Each row of a before or after table is a point. The points were changed in one or more steps. Then noise was added and the rows were shuffled. The steps act on how far a point lies along the listed directions, d1 being the first. Name the steps. A step turns or swaps two directions, mirrors them in a line or flattens them onto one, adds a multiple of one to another, or multiplies one. Angles are multiples of 10 degrees, from the lower direction toward the higher: turns from -170 to 170, lines from 10 to 170 but not 90. Use the fewest steps. Two steps may share a direction if one is a turn and the other turns, adds or multiplies; they go together, in the order done. Otherwise the lowest direction goes first.

Directions:
(1): -10  -47  -4
(2): -17  -1  46
(3): 44  -11  17
Before (8 x 3):
-50  43  37
-16  41  53
9  14  7
-30  26  0
-9  -32  12
-27  -14  18
-19  37  -7
18  -20  -3
After (8 x 3):
-49  6  5
-26  -24  -16
4  0  18
5  -22  -23
-77  -24  25
32  -6  -13
-44  19  17
-34  -38  44
Steps: turn d1 and d2 by -70 degrees; multiply d3 by 1.3

Directions:
(1): 17  36  -14  -18  -32  40
(2): -52  -15  9  -26  -33  1
(3): -9  25  48  -21  34  15
(4): 10  18  40  30  -37  -22
(5): -37  44  -24  25  12  -12
Before (8 x 6):
38  6  54  14  21  -12
56  -15  0  3  18  2
20  -39  28  -8  16  -25
6  29  39  37  -7  -49
16  52  -24  11  -19  7
3  -8  -28  -29  43  21
-45  -48  -63  0  9  -30
21  -31  -6  -19  -15  24
After (8 x 6):
17  -62  -49  -40  -10  16
32  43  37  12  -17  7
-5  -7  -1  36  13  -53
25  -4  55  5  -41  -29
-14  27  -34  7  -2  21
27  28  -1  -24  -27  24
39  35  -23  26  -4  5
15  2  -33  -13  48  14
Steps: turn d1 and d5 by 120 degrees; add 0.3 times d2 to d3; turn d2 and d4 by -20 degrees

Directions:
(1): -24  10  34  11  1  48  -9  -45
(2): 4  -14  -37  -21  -20  -9  -47  -40
Before (14 x 8):
-16  6  40  29  2  48  18  -25
13  11  12  20  3  -2  28  -3
4  -10  1  1  2  -3  -3  -18
19  -13  -25  8  12  -35  24  53
3  10  26  1  14  14  38  15
5  19  25  26  16  -8  47  58
18  8  -27  -15  8  -55  44  82
3  3  -13  -9  -20  29  -34  -48
-12  7  45  16  12  22  33  49
14  7  17  30  20  2  65  67
-23  -10  -21  -10  -6  -37  -37  -31
18  11  23  8  26  -31  54  63
-23  23  80  32  39  32  47  31
3  4  -2  -7  16  -13  -4  -6
After (14 x 8):
-2  -6  -13  -24  -13  9  -56  -73
6  -23  -48  -12  -12  -9  -42  -30
5  -7  5  7  7  -10  12  2
-1  -11  -63  -47  -30  -18  -61  -48
-15  6  42  30  4  46  25  -15
7  6  2  11  -6  7  3  -35
-25  -5  20  -5  -13  46  -39  -40
-7  -15  -20  -3  -21  40  -48  -75
-38  9  53  10  8  60  -32  -69
-10  2  -9  -1  -19  28  -49  -60
2  4  -1  -6  16  -14  -2  -5
16  14  14  10  7  3  42  48
-16  -2  -4  5  11  -56  16  34
-5  2  14  -12  0  31  -6  -43
Steps: mirror d1 and d2 in the line at 150 degrees

Directions:
(1): -16  -34  9  6  12  -47  25  7  32  -50  -24
(2): 32  -13  -44  66  -18  14  0  -11  9  -4  -21
(3): 1  33  2  16  24  -53  -16  -14  25  50  -20
(4): 53  -18  21  7  22  -8  19  59  -17  19  0
Before (9 x 11):
-15  1  8  -37  17  0  1  -2  16  -18  7
2  16  8  -8  26  -8  -16  -3  13  33  7
-15  34  50  -46  18  -29  -19  28  13  15  17
-1  -45  -3  18  0  -11  34  16  34  -66  -22
-11  20  -3  -34  0  -2  -14  -32  -22  11  18
21  -22  -69  60  -23  -2  -17  -17  36  -16  -25
18  0  -4  -8  19  -12  6  20  1  -4  -8
61  37  5  39  2  13  -28  25  -33  97  -4
-58  51  18  -32  31  -74  -22  -12  27  50  -14
After (9 x 11):
-1  47  7  21  8  -40  -35  -6  37  40  -12
14  13  6  -18  30  -17  -3  10  17  20  -1
-51  4  -45  44  -52  20  -26  -78  21  -35  -24
0  -7  -2  -4  17  -54  8  -17  9  -9  -11
26  15  -35  77  18  -61  -8  13  32  51  -46
0  0  -18  26  11  -7  -10  -22  28  6  -8
35  -55  -33  2  -27  50  8  40  -13  -48  13
37  7  20  -26  3  52  5  47  -32  26  28
9  19  -20  -7  3  12  -13  -7  -7  9  0
Steps: turn d1 and d4 by 130 degrees; turn d2 and d3 by -70 degrees

Directions:
(1): 27  36  19  38  4  -2  18  55  -5  27  33  22
(2): 14  -1  13  -1  24  -36  17  -2  -40  36  -23  -60
(3): 3  30  -28  -3  11  -34  46  9  -5  -40  -44  28
(4): 8  26  -56  2  -26  1  16  -46  -6  47  19  10
(5): 14  12  32  -69  -42  -34  2  5  -4  4  18  13
Before (13 x 12):
-2  52  -37  -49  -22  -48  46  -18  17  -35  -36  46
6  36  -18  31  -8  -14  34  19  -22  -10  0  26
-11  -21  -8  11  -9  35  -8  -4  15  -28  20  1
-27  -34  -31  10  2  -10  -11  -32  21  0  -19  -20
-18  -44  64  -29  12  12  -39  16  12  -34  -25  -33
-3  19  -1  -17  -11  1  -1  -7  -3  5  8  15
1  -3  6  -54  -22  -11  -25  -53  -7  18  -9  -13
3  -32  38  19  13  19  -29  20  -3  -22  -14  -30
-33  -39  26  -14  8  0  -30  9  7  -65  -25  9
23  53  -19  29  2  -11  51  36  -5  44  10  10
-27  -7  -22  -78  -86  17  -13  -23  49  -57  21  97
-8  -5  33  -2  3  26  -25  12  9  1  0  17
-17  -3  -47  -14  -7  -7  -10  -41  -3  3  -23  2
After (13 x 12):
-22  9  -16  -9  -4  21  12  20  41  -66  -16  52
6  -5  -17  -15  -29  5  -17  -52  -12  77  22  -44
52  57  69  -29  -30  -80  59  92  -50  57  25  4
7  -15  -22  21  -15  29  -23  -34  -10  34  18  -23
-14  -23  -4  29  30  -29  2  3  3  19  -19  -45
15  -5  4  35  11  14  10  16  -16  8  24  -25
-3  -3  2  3  33  -34  5  17  -26  0  -39  -24
11  14  14  14  -2  20  -19  -1  -5  40  17  14
-11  23  -15  23  -20  -3  17  6  4  -42  -14  40
2  18  25  -17  -2  -9  -10  11  -4  -5  3  7
7  -12  55  -56  3  -35  -10  -3  -24  8  -20  -28
13  19  -30  15  -6  -17  10  -22  -38  69  28  -18
15  67  -5  -49  -6  -76  57  22  -7  -20  -41  26
Steps: mirror d1 and d2 in the line at 140 degrees; mirror d3 and d4 in the line at 10 degrees; multiply d5 by 1.3

Directions:
(1): 26  -45  -11  30  7  -13  16  55  -30  20  12  5  12  48
(2): -24  -24  -61  -38  6  52  3  -5  -15  -26  -17  11  15  20
(3): -33  36  14  -15  -26  8  -2  72  10  7  -38  25  -8  1
Before (11 x 14):
-24  -10  -29  -24  8  21  -5  4  -16  -20  1  26  1  9
-10  5  -25  -21  9  15  -12  -24  6  -11  -7  -6  9  -20
-35  17  -28  -35  -18  28  6  25  -4  -18  -29  7  4  -8
-2  14  16  5  9  -6  -12  -31  10  -11  4  -11  -3  -22
0  -18  -37  -44  7  5  4  -39  -12  -18  -14  -1  11  -1
6  -51  -40  -7  24  15  10  14  -32  -13  5  -4  4  28
-4  -17  -14  -7  15  14  -1  -54  2  -19  1  -7  19  -20
3  -20  -11  -15  16  -6  2  -35  6  -5  16  -12  10  -16
-16  -8  -3  -28  1  25  -5  -27  0  -8  -5  3  -11  -28
11  -52  -39  -5  15  12  4  -6  -39  2  30  1  19  39
-26  16  -1  -23  -37  22  18  121  -12  -4  -45  31  1  41
After (11 x 14):
-1  -28  -29  -18  16  12  -6  -44  -21  -7  27  -5  11  8
6  0  15  16  11  -10  -6  -9  -2  -2  7  -10  1  -5
4  -14  -27  -7  13  10  -7  -9  -6  -3  -1  -5  13  -4
-20  -15  -32  -23  10  19  -4  -2  -16  -21  5  25  3  9
-44  34  -8  -49  -39  39  10  82  -1  -22  -51  30  -4  19
8  -29  -14  6  18  5  4  -39  -7  -10  6  -9  22  -6
-3  -31  -36  -18  23  20  2  -19  -15  -22  3  -9  -1  4
-28  3  -38  -30  -14  30  10  30  -12  -15  -25  6  8  4
-5  -29  -7  -15  6  16  0  -9  -13  0  2  5  -5  -9
10  -31  -39  -35  9  -2  8  -33  -15  -13  -6  -3  12  7
9  -27  -11  -7  17  -12  5  -26  3  1  19  -12  11  -9
Steps: multiply d1 by 0; turn d2 and d3 by -10 degrees

Directions:
(1): -33  56  -13  -26  -51  -48  16  14  28  -3  -41  10  -18  13  30  -4  -2  -19  -30  12
(2): -21  -26  22  -35  24  -42  -29  16  38  -33  0  -25  -24  -47  -44  -9  -28  -24  6  -17
(3): -21  13  53  30  12  -37  36  18  -7  -30  5  31  42  -29  10  50  5  33  4  -11
(4): -22  -49  25  14  11  -5  -1  35  -26  -2  -16  16  -60  -1  57  -40  29  11  2  -13
(5): -24  -50  -19  -56  -19  -34  24  -7  9  36  45  23  18  28  -9  12  29  12  7  -28
Before (9 x 20):
15  0  -18  4  10  25  -14  -10  -11  3  -2  -12  18  -2  -21  -15  -3  2  -2  -20
-27  36  0  22  -42  -9  2  4  3  -3  -13  20  -12  11  68  17  8  10  -22  30
9  -59  -10  -41  40  5  -26  -5  7  7  49  -19  17  -12  -69  -16  -4  -7  17  -17
20  10  -14  -30  13  28  -29  -35  17  -20  8  -41  13  -37  -76  -1  -31  -18  8  9
-37  41  4  -10  -6  -58  -26  25  25  -29  -44  -35  -41  -24  6  -5  -28  -29  -10  11
-12  -53  87  53  81  9  14  21  -32  -35  38  17  19  -76  -12  34  -1  41  42  -1
-29  13  25  22  3  -30  -10  28  6  -32  -37  -13  -33  -25  21  -2  -4  -20  -18  -5
-3  5  10  -59  -6  -37  -15  -2  47  -32  -30  5  7  -8  -25  11  -20  -17  -7  -6
22  14  -23  25  -1  23  -19  -24  -14  3  -5  -28  -15  -5  15  -16  -5  -3  -8  14
After (9 x 20):
-34  89  -6  -55  -30  -58  4  -10  74  -25  -16  -24  29  -41  -59  36  -56  -44  -16  40
-29  30  -27  -41  -50  -10  -7  7  8  -4  -55  -7  -70  6  40  -55  11  -26  -30  18
24  -26  10  47  25  55  -21  -28  -19  3  54  -4  34  -10  -3  40  -3  25  20  16
-54  24  -14  -62  -41  -73  10  38  30  -2  -35  13  -35  12  23  -37  12  -25  -32  0
-7  81  -31  41  -46  2  24  -3  -32  24  -38  10  7  48  68  17  17  10  -18  34
-2  63  -7  38  -27  0  22  -6  -9  0  -24  7  27  15  27  34  7  -1  -23  12
0  -21  12  29  23  -2  -16  -3  -14  -16  4  -20  -22  -32  15  -9  1  8  -1  -4
-12  -8  -4  -9  8  -4  -14  11  -1  -9  -17  -10  -14  -14  -2  -26  1  -5  -4  -26
11  42  -28  -27  -51  9  16  -11  4  19  -53  35  -1  59  54  -7  20  -2  -26  20
Steps: multiply d2 by 1.6; turn d1 and d2 by -110 degrees; turn d3 and d4 by -100 degrees; multiply d5 by 0.7

Directions:
(1): 25  -28  18  -12  5  -18  -5  37  -32  3  -54  16  32  24  12  -49  -4  30  -11  -1  27  -68  11  -23
(2): -28  -69  18  -11  12  57  8  21  -11  13  12  36  -17  -32  0  15  22  -17  -39  -25  9  12  49  -16
(3): 26  25  3  37  31  -15  6  40  -19  23  -13  31  -71  37  -11  -1  -29  -52  -30  12  -16  6  -6  -8
Before (10 x 24):
-52  -5  -8  -13  -7  48  7  -28  14  1  68  4  -25  -47  -3  39  9  -33  -4  -12  -13  73  14  8
-13  15  -5  -32  -22  1  -20  -29  20  -16  24  -13  17  -18  1  19  16  12  13  7  9  5  -2  14
1  -7  11  -5  2  4  -2  27  -13  8  -23  19  -1  8  0  -8  7  1  -13  1  18  -23  11  -19
-7  -17  -4  -19  -5  -1  -1  -11  3  -9  -10  4  43  -17  10  -5  15  35  12  5  18  -28  6  2
-6  -17  -2  -12  -8  2  0  -10  6  6  9  -1  19  -20  5  3  7  16  -3  -7  1  -7  18  4
-18  -20  -5  -19  -13  16  -1  -21  -1  -18  -2  -25  38  -19  -7  -2  20  22  5  -14  -1  -8  -2  -7
22  -27  11  -1  14  7  -7  34  -22  17  -13  40  -43  20  9  -11  -12  -16  -34  8  -1  -21  17  -13
-10  -67  17  -30  0  31  -12  -4  -11  9  -2  9  25  -24  16  -14  16  27  -6  -15  27  -19  29  -8
-41  -41  10  -28  -8  51  -4  -16  15  -15  32  2  24  -56  -3  32  30  26  -3  -25  3  27  33  5
-34  -15  -8  -4  -8  27  9  -22  15  -4  39  -6  -17  -28  -15  36  23  -19  0  -5  -17  56  13  15
After (10 x 24):
-7  -17  0  9  10  13  8  4  -1  21  20  23  -26  -16  0  17  0  -21  -28  -6  -10  12  27  -1
-33  -101  40  5  51  95  16  72  -34  33  15  92  -84  -39  -12  33  16  -59  -94  -41  0  30  88  -31
23  48  -4  0  5  -30  -18  16  -3  2  -2  12  -36  27  -5  4  -15  -27  -6  22  -2  -11  -17  6
-4  3  -6  18  18  13  7  8  -9  1  7  2  -40  4  -20  17  -1  -38  -26  -6  -24  18  -8  -8
-18  -102  41  -15  39  66  10  81  -62  36  -14  91  -44  -14  10  -28  5  -41  -85  -30  27  -19  77  -51
-6  22  -13  14  17  0  5  -11  13  7  20  13  -31  -6  -4  28  -1  -23  2  14  -16  27  -5  12
-44  -94  20  -9  27  96  3  11  -5  39  51  50  -68  -54  -1  46  24  -51  -56  -32  2  59  64  -10
-35  -27  7  -17  -9  42  4  -3  7  4  19  11  3  -32  -5  26  31  -2  -7  -12  9  23  24  -8
-32  -90  13  -47  -15  71  -8  -13  5  0  28  23  15  -51  18  16  35  19  -23  -22  12  4  54  -5
-10  -85  28  -6  26  34  14  61  -44  20  -26  57  -35  2  -7  -10  19  -28  -63  -16  10  -13  58  -27
Steps: turn d1 and d3 by -150 degrees; multiply d2 by 3
